Rows are points. Each copy is the shape, with its points in the same order, stretched, turned, moved and blurred by noise. Is it also mirrored, or only turned?

Shape:
[[ 0.32  0.44  0.05]
 [ 0.52  0.42  0.19]
 [-0.07 -0.13 -0.27]
 [ 0.31 -0.31 -0.38]
 [ 0.71 -0.48 -0.42]
 [-0.20 -0.75  0.00]
 [-0.08 -0.17  0.06]
 [-0.05 -0.34  0.01]
 [-0.15  0.18 -0.34]]
Copy 1 (9 x 3):
[[ 0.30  0.31  0.28]
 [ 0.51  0.16  0.34]
 [-0.08 -0.07 -0.34]
 [ 0.42 -0.07 -0.63]
 [ 0.91 -0.28 -0.79]
 [-0.24 -0.71 -0.58]
 [-0.14 -0.18 -0.12]
 [ 0.00 -0.32 -0.36]
 [-0.05  0.31 -0.32]]
Copy 1 is: only turned
Copy 2, 9 rows:
[[ 0.01  0.42  0.17]
 [ 0.20  0.45  0.31]
 [-0.27 -0.25 -0.02]
 [-0.33 -0.35  0.41]
 [-0.26 -0.48  0.84]
 [-0.09 -0.82 -0.02]
 [ 0.00 -0.20 -0.05]
 [-0.04 -0.43  0.00]
 [-0.48  0.13 -0.13]]
Copy 2 is: mirrored

Shape:
[[-0.20  0.18 -0.48 -0.21 -0.18 -0.46]
 [-0.07  0.12  0.30  0.63 -0.37 -0.58]
 [-0.14 -0.23  0.09 -0.10  0.67  0.39]
 [ 0.31 -0.25 -0.24  0.35  0.26  0.10]
 [-0.11  0.10 -0.01  0.29 -0.18 -0.19]
 [ 0.29 -0.42 -0.04  0.16 -0.40 -0.10]
 [ 0.03  0.64  0.07 -0.28  0.43  0.24]
 [-0.28  0.39 -0.09  0.24  0.11  0.48]
 [-0.28  0.20  0.46 -0.84  0.49  0.20]
 [-0.21  0.09  0.16 -0.87  0.07 -0.29]]
Copy 1, 10 rows:
[[ 0.10 -0.49  0.08 -0.45 -0.53  0.14]
 [-0.41 -0.16  0.09  0.66 -0.77 -0.13]
 [ 0.10  0.05 -0.14  0.05  0.83  0.01]
 [ 0.38 -0.26 -0.38  0.41  0.17  0.03]
 [-0.14 -0.15 -0.08  0.20 -0.34  0.10]
 [ 0.08 -0.23 -0.70  0.24 -0.35 -0.21]
 [ 0.26  0.51  0.31 -0.26  0.12  0.34]
 [-0.12  0.12 -0.06  0.06  0.15  0.64]
 [-0.09  0.59  0.25 -0.72  0.50 -0.19]
 [-0.02  0.14  0.16 -0.83 -0.03 -0.37]]
Copy 1 is: mirrored
Copy 2:
[[ 0.39 -0.50 -0.04  0.43 -0.01 -0.44]
 [-0.06  0.43  0.27  0.79  0.33 -0.31]
 [-0.20 -0.25  0.22 -0.55  0.66  0.29]
 [-0.23 -0.03 -0.31  0.10  0.42  0.38]
 [ 0.05  0.04  0.19  0.44  0.17 -0.11]
 [-0.32  0.20 -0.14  0.24 -0.25  0.02]
 [ 0.90 -0.01  0.23 -0.36  0.68  0.00]
 [ 0.53 -0.16  0.43  0.05  0.51  0.57]
 [ 0.53 -0.09  0.56 -0.83  0.29 -0.35]
 [ 0.27 -0.19  0.36 -0.46 -0.05 -0.77]]
Copy 2 is: mirrored
Copy 3 (10 x 6):
[[-0.12  0.05 -0.79 -0.27 -0.20 -0.30]
 [ 0.26  0.23  0.26  0.35 -0.64 -0.54]
 [-0.22 -0.13  0.22 -0.21  0.66  0.13]
 [ 0.04 -0.16 -0.11  0.35  0.28  0.20]
 [-0.06  0.07 -0.05  0.15 -0.18 -0.10]
 [ 0.42 -0.43 -0.13  0.07 -0.34  0.09]
 [-0.11  0.54  0.04 -0.48  0.45  0.41]
 [-0.52  0.22  0.31  0.00  0.02  0.48]
 [-0.12  0.04  0.32 -1.15  0.44  0.02]
 [ 0.11 -0.15 -0.28 -1.17  0.15 -0.23]]
Copy 3 is: only turned

Shape:
[[-0.43 -0.04  0.17  0.08  0.53  0.10  0.08 -0.35  0.04]
 [ 0.62  0.04  0.00  0.54 -0.52 -0.78  0.80  0.40  0.78]
 [-0.41  0.00 -0.04 -0.45  0.13  0.05 -0.14 -0.35  0.44]
 [ 0.18  0.23 -0.50  0.26 -0.09 -0.40  0.34 -0.29  0.60]
 [-0.06 -0.07  0.41  0.73 -0.65  0.67  0.03  0.49 -0.32]
 [-0.56  0.11  0.10 -0.60  0.44  0.30  0.24 -0.44  0.25]
 [-0.02 -0.43 -0.13  0.50 -0.05  0.00 -0.02  0.03  0.23]
 [ 0.14  0.23  0.16  0.33 -0.15  0.09 -0.20  0.61  0.21]
 [ 0.32 -0.15  0.25  0.05 -0.14  0.21 -0.29  0.06 -0.28]
 [-0.42  0.18 -0.69 -0.49  0.50 -0.41  0.25 -0.27  0.31]
 [-0.23 -0.27 -0.14 -0.08 -0.32  0.21  0.03  0.13 -0.40]
 [-0.63  0.16  0.25 -0.18 -0.03 -0.26  0.02 -0.36 -0.21]
 [-0.09 -0.09 -0.01  0.12 -0.28  0.18 -0.19 -0.10  0.33]
 [-0.32 -0.25  0.47  0.39 -0.35  0.20 -0.28  0.46  0.05]
 [-0.07  0.25  0.33  0.52 -0.49  0.22 -0.20  0.23 -0.12]]
Copy 1 (15 x 9):
[[-0.10 -0.38 -0.03  0.16  0.88 -0.42 -0.04  0.34  0.29]
 [ 0.65  0.98 -0.06  0.06 -0.87 -0.31  0.28  0.62  0.18]
 [ 0.07 -0.25 -0.18 -0.32  0.60 -0.20 -0.38 -0.02  0.56]
 [ 0.53  0.72 -0.17  0.11  0.09 -0.39 -0.18 -0.02  0.35]
 [-0.90 -0.18 -0.33  0.48 -0.54  0.36 -0.06  0.62 -0.42]
 [-0.08 -0.39 -0.22 -0.45  1.05 -0.04  0.07 -0.01  0.51]
 [ 0.07 -0.13 -0.41  0.46  0.00 -0.58 -0.25  0.51  0.15]
 [-0.30  0.14  0.07  0.08 -0.20  0.00 -0.46  0.78 -0.23]
 [ 0.05 -0.48  0.02  0.20 -0.07  0.17 -0.29  0.34 -0.45]
 [ 0.45  0.30 -0.43 -0.57  0.99 -0.69 -0.28 -0.06  0.31]
 [-0.22 -0.32 -0.55 -0.08 -0.06 -0.18 -0.19  0.17 -0.35]
 [-0.28 -0.33  0.18 -0.31  0.42 -0.44  0.00 -0.24  0.18]
 [-0.10 -0.11 -0.26  0.20 -0.02 -0.11 -0.37  0.12  0.31]
 [-0.66 -0.43 -0.09  0.13 -0.35 -0.19 -0.30  0.68  0.01]
 [-0.63 -0.04  0.18  0.26 -0.34  0.10 -0.22  0.35 -0.27]]
Copy 1 is: only turned
Copy 2, 15 rows:
[[-0.33 -0.01 -0.22 -0.02  0.35 -0.12  0.31 -0.73  0.29]
 [ 0.50 -0.09  0.88  0.58 -0.88 -0.39  0.57  0.80  0.31]
 [-0.21  0.02 -0.36 -0.02  0.23  0.05 -0.15 -0.41  0.90]
 [ 0.18 -0.02  0.01  0.77 -0.41 -0.47 -0.05  0.18  0.43]
 [-0.78 -0.14  0.61  0.14 -0.24  1.02  0.01 -0.01 -0.33]
 [-0.04 -0.13 -0.42  0.08  0.67  0.23  0.17 -0.73  0.87]
 [-0.53 -0.26  0.08  0.02 -0.53 -0.13  0.01 -0.17  0.06]
 [-0.46  0.18  0.08  0.00 -0.14  0.43  0.21  0.55 -0.04]
 [-0.11  0.04 -0.07 -0.45 -0.14  0.50 -0.18 -0.01 -0.21]
 [ 0.11 -0.21 -0.44  0.28  0.53 -0.66 -0.16 -0.06  0.57]
 [-0.38 -0.46  0.22 -0.15  0.15  0.37 -0.52 -0.19 -0.04]
 [-0.10  0.20  0.27 -0.15  0.56 -0.06 -0.18 -0.55  0.32]
 [-0.43  0.01 -0.07  0.09 -0.29  0.24 -0.25 -0.14  0.43]
 [-0.89  0.01  0.44 -0.38 -0.23  0.46  0.11 -0.06  0.17]
 [-0.49  0.26  0.35  0.12 -0.17  0.56 -0.15  0.06 -0.18]]
Copy 2 is: mirrored
Copy 3 (15 x 9):
[[-0.14  0.31 -0.24 -0.16  0.41  0.08  0.38 -0.20  0.02]
 [ 0.31 -0.18  0.69  1.09 -0.50 -1.13  0.46  0.28 -0.17]
 [-0.48  0.35 -0.13 -0.18 -0.07 -0.10  0.09 -0.23  0.60]
 [-0.15  0.15 -0.33  0.77 -0.14 -0.71  0.25  0.04  0.19]
 [ 0.46 -0.47  0.31  0.30 -0.40  0.62 -0.18  0.42 -0.76]
 [-0.43  0.34 -0.38 -0.48 -0.01  0.14  0.59 -0.23  0.41]
 [ 0.10 -0.33  0.08  0.55  0.28 -0.04  0.06 -0.10  0.06]
 [ 0.36  0.19  0.38  0.36 -0.14 -0.06 -0.13  0.53  0.01]
 [ 0.49 -0.16  0.07 -0.11 -0.01 -0.07 -0.42 -0.09 -0.29]
 [-0.60  0.34 -0.46  0.04  0.30 -0.78  0.43  0.18  0.55]
 [-0.12 -0.54 -0.07 -0.14 -0.06 -0.04 -0.21  0.15 -0.34]
 [-0.68  0.39 -0.01 -0.28  0.11 -0.06  0.06 -0.11 -0.39]
 [-0.06  0.01  0.14  0.27 -0.14  0.08 -0.08 -0.16  0.21]
 [-0.08 -0.18  0.62  0.03  0.04  0.34 -0.17  0.25 -0.19]
 [ 0.14  0.01  0.17  0.39 -0.32  0.23 -0.26  0.35 -0.50]]
Copy 3 is: only turned
